Rows are points. Any point is a mix of the corners, with weights that add up to 1. It lies inside the corners' shape when no weight is negative. Say inside or outside, and name the corners with a negative weight.

Corners:
(1): [-16.1  33.8  -1.0]
(2): [-21.0   9.2  47.0]
(3): [ -5.3  -3.1 -33.2]
(4): [ 19.7 -11.4  -1.4]
Points:
[  2.3   6.0 -15.6] -> outside (2)
[-14.6   6.8  35.0] -> inside
[-14.1  27.3  -1.4] -> inside
[  5.4   4.1 -14.0] -> outside (2)
[ -4.8  -1.7 -27.3] -> inside
[-7.1 -2.8 10.4] -> outside (1)
[-6.0  2.4 25.2] -> inside

Corners:
(1): [-16.7 -29.4 -19.4  -2.6  -2.6  -5.7  16.6 -24.5   3.4]
(2): [ 18.4   6.4  -0.6  -7.4  -5.1  -6.5 -14.0 -14.3 -29.7]
(3): [ 17.2   1.5  29.4  15.5  -3.8 -25.5  -4.2   0.7  -8.1]
(4): [ 21.4 -23.8   7.9   1.7   8.8 -27.8 -46.9  17.3   4.4]
(5): [ 41.2 -35.9  -3.1  33.5  19.5 -17.2 -20.9  -2.8  17.7]
(6): [-11.9  -8.9   2.5 -26.3 -37.6  31.8  16.7 -19.2  -3.3]
(7): [  1.5 -13.2  -4.5   1.3  13.0  14.1 -13.2   9.4  -9.3]
(8): [-30.5   2.4  -4.0 -34.0  -4.4  30.6  16.7 -43.2  25.4]
(9): [ -3.7  -5.4 -13.6 -50.1  -3.4  24.0  24.7  -1.1  17.7]
(10): [-18.0 -41.2  -1.5 -34.3   7.6  20.2  24.4 -37.1   2.6]
Points:
[ -6.6 -11.1  -3.8 -15.2   1.1  15.5   9.8 -17.4   4.0] -> outside (4)
[ 11.1  -2.8 -17.1  -9.3  -2.4   8.7 -13.4  -1.8   1.3] -> outside (3, 10)
[  5.7 -16.4  25.1 -10.9 -15.8   2.2   0.6 -38.5 -11.9] -> outside (1, 7, 9)
[ -3.6 -16.1  -6.3  -9.1  -0.4   9.1   2.4  -7.3  -0.7] -> inside
[-23.1  -8.2  -2.9 -32.5  -9.3  25.6  22.1 -31.4   7.1] -> outside (4, 5)
[-13.7 -20.1 -10.8 -24.9  -4.4  24.4  19.3 -30.2   2.4] -> outside (3, 4)
[  2.5 -12.4  -2.8  -1.9  -3.9  -5.5  -6.9  -6.2  -0.1] -> outside (10)
[ -2.1 -16.0   6.1  -8.8  -9.3   0.9  -9.7  -9.4 -19.6] -> outside (5, 8, 9)

Corners:
(1): [ 39.1  34.4  -7.0   5.9 -30.5   6.8   1.8  21.3  -6.7  10.2  -4.8 -26.9
 -11.0 -12.5  13.8  23.1 -25.7 -11.8]
(2): [ 24.9  -1.9 -28.8  19.0 -36.3  22.9  18.5   1.7  20.8  18.9  -6.3 -12.7
  15.3  15.5 -21.3  -8.6  -9.9 -19.2]
(3): [ 34.9  -3.7  31.4  15.2   2.5 -22.3   4.1 -16.7 -11.6   9.9 -42.2  11.2
   7.1 -38.2 -11.0  -8.3  -4.5   2.2]
(4): [-12.0   7.2  25.3  14.4 -17.0  -4.6   7.0  10.7   4.2   6.4 -36.1 -23.6
  18.6  12.7 -20.3  -2.4 -10.9 -29.6]
(5): [ 17.7   3.1   1.5 -12.0  17.6  26.4   5.2 -19.4 -15.4   5.2 -31.1 -34.0
   5.0 -32.4  -9.6  19.6  17.4 -12.7]
(6): [-15.3  15.2   0.5  11.4 -24.1 -15.2  -5.0  10.1   8.6 -40.5  25.3 -22.3
  17.9  18.5 -33.4  14.3  29.2   4.6]
(7): [  4.9  -4.7  -7.5 -26.2 -33.8  31.5  -2.4  30.7   0.8  -5.6   0.0 -35.7
  13.6  20.3  19.6   4.7  24.9   1.5]
(8): [  7.7   6.3  -8.6  26.0 -40.0  10.5 -27.3  -7.0 -11.3  -2.9  -8.2  -6.7
  -4.4 -23.3   5.1  -7.1  29.6 -23.0]
(9): [ 21.1  -0.9  21.5  35.2  12.2  16.9 -36.2  -9.2  -0.4   5.6 -14.8   1.5
  -7.0 -51.0  22.7  32.3   0.3  21.0]
(10): [-14.3 -24.2  -6.9  -0.6  26.0   1.0  -8.3  -9.1 -14.3 -29.2  20.7 -19.0
  21.5  22.5  32.2 -24.1 -13.6 -31.6]
(11): [-24.8 -28.4   9.5   1.3  16.7  28.1   3.1  39.6  44.2   0.1  26.6  17.6
 -25.3 -22.8  19.9  14.9  15.9 -14.5]
(12): [ 34.5  18.3  27.1  20.5  12.2 -13.3 -39.2  29.0  13.8  18.0 -20.4  22.2
  -1.2   7.6  31.5  -7.3 -15.2 -28.2]
(13): [  4.0   9.8 -27.2  -9.4  20.9   2.9  16.3  16.3  13.7   1.3 -16.7  10.0
  17.0  -9.9  10.8   9.5 -27.7 -28.6]
(14): [ -2.9  24.5  -1.3 -11.7  13.6  11.6  -0.8   1.6  -0.2  -3.2  15.1 -13.1
   4.8 -21.0  14.0 -15.8  17.8  14.2]
(15): [ 15.0  13.9  12.1  12.5  -7.5 -10.1 -29.7  -7.7   7.0 -37.9 -20.6 -31.0
  14.0 -37.4  -1.7  -5.0  17.1  -9.5]
(16): [-12.9  12.6  21.8 -12.9 -24.9  12.8 -30.9  -8.5  22.2 -23.4  20.9  13.8
 -22.1  -3.5  15.6  30.0  29.5  21.7]
(17): [-19.6 -23.7 -20.4  -6.0  13.5  26.9 -28.9  36.1  16.5  -1.9  10.9  23.3
 -14.3 -18.5  -1.4 -21.1 -17.5 -28.1]
(18): [  6.8   0.4 -35.1  -8.8  14.0  12.2  16.7 -21.6 -18.0   1.0 -29.6 -31.0
  -9.6  15.9  19.4  -9.4   7.1  12.2]
(19): [-10.0 -12.5  -3.6   0.7  17.4 -19.9 -10.4  -1.1  18.0 -10.4  27.2 -42.6
  23.0   5.6   3.9  28.4   3.7  -4.5]
Points:
[  5.6  11.3  -8.2  -6.4  -5.4  31.6  -8.2  12.8  13.6   7.7  -7.3  -1.3
 -11.9 -16.1  18.3   6.2   5.9  -6.6] -> outside (3, 6, 10, 19)
[-11.0 -15.3  -7.4  -7.8  27.2  18.3 -21.7  15.4  27.8 -16.3  11.9  -1.3
   2.4   8.0  16.6  13.7   7.1 -13.5] -> outside (1, 3, 4, 8, 14)
[  1.2   1.2  -2.8   5.6  -2.6   3.4  -8.4   7.0   5.2  -7.2  -1.8  -6.6
   5.6  -3.4   6.1  -1.9  -0.2 -13.0] -> outside (5)
[  2.1  -1.2   2.3   2.1   5.1  11.5  -3.6   7.1   8.1  -1.9  -5.2  -9.3
   1.1 -13.9   4.5  10.0   5.6 -10.9] -> inside
[  3.5   4.9  -0.2   2.6  -1.8   7.3  -8.9   2.9   6.7  -8.5  -2.7 -11.9
   3.4 -12.1   5.3  -1.4   7.0  -6.0] -> inside

Corners:
(1): [  8.6  28.6 -28.5 -10.7   8.9 -23.7   8.3 -12.9  -3.1 -15.1  32.9  -3.6
 -21.5   6.8 -11.7   0.1  25.0  -4.8  19.9  18.0]
(2): [-19.1   2.4 -24.7  21.6  -9.4   3.6 -28.7  16.7 -21.5  25.0 -42.7  20.9
   8.7  -8.8 -15.5  17.6   7.0  -9.7   5.3 -14.2]
(3): [-40.0 -20.9  16.2  -5.8  -8.9   3.6  24.7 -19.5 -15.9 -12.8  25.4 -19.2
  -4.2 -19.7   5.9 -10.6 -30.3 -28.9   5.5  27.8]
(4): [-21.3  -1.0  -7.3 -21.7  -6.0  -0.9   7.8 -19.0  23.1 -11.2  29.3  -2.9
  24.4  -3.7  -3.4 -24.1  32.2   3.6 -15.5  13.3]
(5): [  0.0 -14.9 -26.6  14.1   3.5  26.5   1.3   6.3   9.9  -4.1 -35.8  22.9
  12.8  10.1  12.1   0.2   9.8  -0.8  38.6 -26.3]
(6): [-35.5 -29.5  -7.4 -11.2  23.5   3.4  20.6   4.3  14.5  -2.6  11.5 -42.3
  -2.1 -13.7 -12.4 -19.7 -21.5  21.9  21.8  18.1]
(7): [-34.8  19.5 -20.5   0.9 -11.8 -32.3   3.2 -23.3  -5.5  15.1  34.2   2.5
 -12.8  33.6  31.8  -5.9  -0.7  19.2   8.2  24.7]
(8): [-14.8  22.6 -21.2 -15.6   3.1 -31.8 -28.2  -5.0  -7.6  13.3  57.7   3.8
   6.3 -13.5  -0.4 -50.0  -2.0  -6.6  -2.0  18.5]
(9): [-38.3 -31.2 -10.7 -33.0  37.5  38.5   2.9  -8.3  13.3  18.0  16.9 -40.5
 -17.0  -9.7  16.2   3.2 -21.6 -29.8  26.0   6.4]
(10): [  7.9  15.1 -11.9  -0.1   3.9 -19.4 -38.4 -20.8 -14.0 -32.2  46.5  15.9
  20.3   4.4   1.1  -5.0  -6.0  10.0  -2.2  28.3]
(11): [ -9.4  20.4  21.3  15.5   0.1  -1.8  -5.9  21.7 -12.5   5.4 -40.1  18.4
  22.8 -10.9   9.9   2.7   6.8 -12.0  20.5 -39.4]
(12): [  3.8  -0.4 -20.6 -10.5 -28.9  -4.8 -18.3  23.5  -9.7  -2.1 -62.7   3.4
   3.5 -12.8  23.3   5.0   2.7  -5.5  23.9 -17.9]
(13): [ 10.9  28.2  -8.6   3.2 -15.6 -18.0 -11.5 -38.1  22.5  20.7  22.4  -0.9
  11.1   3.6   3.8 -11.4   0.9   6.2   1.7  26.5]
(14): [-16.6 -47.1  -3.1   1.0  27.9  -4.9  24.7 -37.3  -6.6   0.8  23.4 -55.1
   0.6 -11.7   6.8  14.2   8.6   5.3  26.1  -9.0]
(15): [  7.8  -8.8  -6.6 -18.1  -9.6  -2.9   6.4 -21.3 -36.3   9.8 -42.1   8.0
   8.3  19.7 -10.4  -3.5  24.2  13.4  38.7   0.5]
(16): [  8.2 -14.3   7.8  21.5  -0.8  -1.1 -22.5  16.9   7.1  16.1 -45.1  18.3
   1.6   8.8  -7.8  -8.8  17.1   3.6  38.6   6.0]
(17): [ 23.6 -18.7  -9.5  -1.4 -15.5   1.4  -0.7  31.0 -10.9  29.6 -37.7  37.6
  24.5  -2.7  18.2  27.8  -5.4   8.7  15.7 -35.2]
(18): [  9.6   5.3   2.8   0.4 -11.9 -28.1  -5.2  -2.9   3.1   0.1 -38.9  42.0
 -11.8  11.9 -28.9  16.9  -3.8  -3.6  19.6 -19.6]
(19): [-21.5  -3.4  12.4   8.8  10.0 -16.5 -11.1   3.2  -0.2   7.0 -34.4  26.1
  35.9 -10.3  -3.4  13.9  -0.7 -23.6  37.3  -7.1]
(20): [  7.0  16.5 -16.2  -7.8  27.0 -25.0  14.1 -12.0 -10.8  -4.2  20.5  -8.3
  12.7  33.3  10.8 -28.6   9.2  -7.0 -10.7  22.4]
(21): [-28.1 -13.2  -3.5  -9.1  50.6   5.3  12.6 -27.2  -4.4   5.2  -8.3 -11.7
   1.2 -44.4  20.2 -15.8  -4.9  22.1   7.5  14.8]
Points:
[ -9.5   8.7 -10.8  -3.7   8.7  -5.5   1.7  -9.6  -5.5  -3.3 -14.8   5.2
  -3.4   3.1   0.5   4.4  -8.5  -2.0  18.5   6.5] -> outside (4, 8, 14, 16, 17)
[  6.4  -0.9 -18.2 -18.4  11.7  -0.1   5.1  -6.1  -0.5  -1.3   8.1 -11.5
  11.8  -5.3   4.5 -12.3  15.1   9.6  11.5   0.2] -> outside (2, 3, 7, 16, 18, 19)
[ -7.7   5.6 -12.7   1.2  19.5  -4.0  -4.5 -10.7  -1.9   7.8   5.1  -5.1
  -4.9   5.8  -0.9  -9.9   4.1   3.2  19.9   5.0] -> outside (3, 4, 12, 17, 19)
[-17.4 -20.5  -6.6  -0.6  -1.2   5.7  -3.5   0.9  -8.9   9.2 -18.8  -0.1
   1.4  -9.5   5.8   2.9  -1.0   5.2  19.4 -10.1] -> outside (1, 13, 19, 20)
[ -8.1  -2.7 -14.9  -4.2  -2.6  -5.5  -6.6 -11.0  -1.8   5.1  12.6   2.9
   3.5   0.6  12.2  -8.2  -1.1  -3.0   1.8   9.5] -> outside (1, 6, 11, 15, 19)
[ -6.9  -6.7 -13.0  -2.8   4.7   0.0  -7.4   4.8  -8.1   7.0 -16.7   4.8
   7.6  -5.8   5.9   2.9  10.1   5.4  26.4  -5.7] -> outside (3, 13, 18, 20)

Corners:
(1): [ 11.4 -12.9   4.1  -1.9  -4.3 -15.9   8.7  17.1  31.4  18.8 -32.1  12.4
   2.4  14.5  23.0  -8.9  -6.9  26.7  -0.7   2.9]
(2): [ -5.9 -34.8  -7.1 -14.2  -6.4  -5.2   3.2 -70.9 -14.2 -13.6  15.4  -1.2
  13.2  31.4  12.3   1.5 -17.3  -5.1 -13.9  -6.8]
(3): [  6.8  20.9  21.4 -11.6 -22.8   8.1 -33.8   5.3  22.8 -32.0 -14.2 -57.7
  14.1  17.3   6.9  14.6  14.5   0.0   8.4   7.3]
(4): [ 12.2  22.2  -6.1  50.7  -4.5  -7.6  12.3 -22.6  29.6 -40.4 -29.8   2.4
  11.5   1.7   6.9  -8.4  11.7   8.4  13.8 -25.8]
(5): [ -5.2   4.9  47.9 -17.7 -53.8 -19.6   0.5  -7.2  -5.8  19.1 -17.3  -8.3
   8.5  42.2   5.8  19.9   6.6  -2.5   6.6  -8.3]
(6): [  2.6  18.0  -3.5 -15.0 -61.6 -16.9   4.1  -3.5  21.0   9.4 -13.7 -14.8
   4.9  -9.1  19.3   8.0   9.5  11.8  -5.1  11.3]
(7): [ 14.8  25.6   3.1  -2.8  -2.3   3.8  12.9  -7.9  -3.3  18.4 -17.9 -40.7
  12.5  23.8  -5.8  16.0   1.6   0.1   0.9  -0.8]
(8): [  7.8  24.1   7.1  -7.7  41.3  58.8  21.2   4.0 -17.3   9.1 -10.6   2.3
   5.3 -13.6  -4.0  -9.0 -28.4 -15.1  -3.4 -11.3]
(9): [  4.4  21.2  13.9  -3.3  -6.9  -5.9   2.2  15.7  26.3  15.6 -31.4  17.7
   2.7   6.8 -30.7  14.7  29.9  22.1   5.3 -19.5]
(10): [  0.9  -2.6  -0.9  27.7  31.7  -6.7   5.2 -18.8  30.8 -60.8 -27.1  18.4
  26.6 -12.6  -1.3   9.7   0.1  13.6 -24.5 -30.4]
(11): [-32.5  24.1  -2.8  -3.9  25.9   2.1 -29.9   8.0  34.4  11.6  46.5   3.4
  18.9  -0.7   6.7  26.6 -35.0 -14.6 -11.6 -28.1]
(12): [ 20.1  -6.9  -2.8 -16.8 -17.6  -2.5 -28.5  -3.4 -30.4 -22.5 -19.8 -38.7
   5.0  -6.5  20.2   3.8  -2.8   9.4  12.1 -11.6]
(13): [ -4.0  16.6   0.9  -4.0 -49.9  -8.2  17.5 -10.9  19.0  24.4   1.6 -33.8
   1.4   7.4 -29.0   9.3  -3.9  48.5  14.3  14.6]
(14): [-13.5  17.9  20.0  -6.0   3.0   1.4   1.8 -46.1 -35.7  21.9 -19.5  -4.6
  11.7  50.9   3.1 -16.7 -15.9  16.0   0.3 -10.1]
(15): [  9.8 -18.7  10.6  10.7  20.5  -8.5 -20.3  10.0  10.7   1.8 -22.4   8.8
  20.6 -15.3   1.8 -10.3 -32.8  -2.5  -8.4  -1.5]
(16): [  0.5  19.5  19.8 -12.0  25.3  23.6   1.9 -18.8  28.9  21.9  44.6  -8.2
   7.7 -15.2  20.7 -13.1 -28.5  -3.5  -4.6 -13.3]
(17): [ 12.5  15.9 -15.9  -4.8  -3.1  -9.6   7.8   6.9  24.3 -47.5  24.6   1.8
   5.1 -12.7 -10.9 -14.4 -27.3  -3.9 -11.3 -22.6]
(18): [-29.2   4.3  -0.5  14.3  27.8  -2.0  25.1  11.2  -5.4   9.5  -6.5  12.7
  15.8  -3.7 -23.0 -17.6  -6.9   4.2   8.2 -16.5]
(19): [  5.0  26.3  -0.8  -7.3  33.2  25.1  34.8 -15.4 -43.7  10.2  -2.3   1.8
  14.9  -7.6  13.6 -15.1 -13.8  -8.9  17.2  20.7]
(20): [-19.3  23.5  -5.3  37.1  -0.2   0.8 -10.1   3.6 -13.0 -21.4  72.4  -3.2
  -3.5  19.1   5.1  -7.5 -19.4 -11.4 -12.3 -23.7]
(21): [-17.3  25.4  24.7  28.9  27.0   0.6  -6.6  -0.4 -13.7   3.4 -16.4   2.0
 -49.8  -2.9  22.1 -22.0 -19.1  -1.2   4.1 -15.4]
Points:
[ -1.7   9.9   6.8   2.1 -15.8 -10.7  -4.9  -4.6   7.0  -8.6 -11.4 -12.0
   6.8  12.4   2.7   4.8   0.2   7.4   1.0  -6.5] -> outside (8, 16)
[ -6.0  14.7  17.7  -4.3   6.6   6.9  -2.8 -17.0  -2.5  -2.2 -17.9 -10.2
  11.5  13.6   8.9   9.1   0.7  -4.8   1.1 -13.6] -> outside (1, 13, 15, 17, 20)
[ -3.0   7.0   3.9   3.0  -2.4   1.3   0.5 -10.8   1.3  -2.6   1.1  -7.9
   7.4   5.1   6.7   1.9  -7.0   2.0  -0.7  -7.0] -> outside (14, 17)
[ -4.3  14.7  12.8  -6.2 -13.3   6.2   1.1 -12.3  -4.5  -7.0  -2.2 -12.3
  -0.3   9.7  -2.3  -3.0  -5.7   8.4  -1.5  -9.9] -> outside (1, 4, 7, 11, 15, 19)
[ -8.2   6.3   6.5  -3.0  -2.0  -0.5  -4.5 -14.7   1.9   0.9  11.7  -9.6
   6.9  11.4   7.3  -1.8 -19.8   2.1  -6.5 -10.1] -> outside (4, 9, 19)
[-11.7  18.4   6.2  10.1  24.6   6.3  -5.7 -16.5   5.2 -11.4   6.4  -1.3
   9.2  21.3   3.2  -5.6 -14.4  -1.2  -7.1 -23.6] -> outside (5, 6, 12, 13, 15, 19)
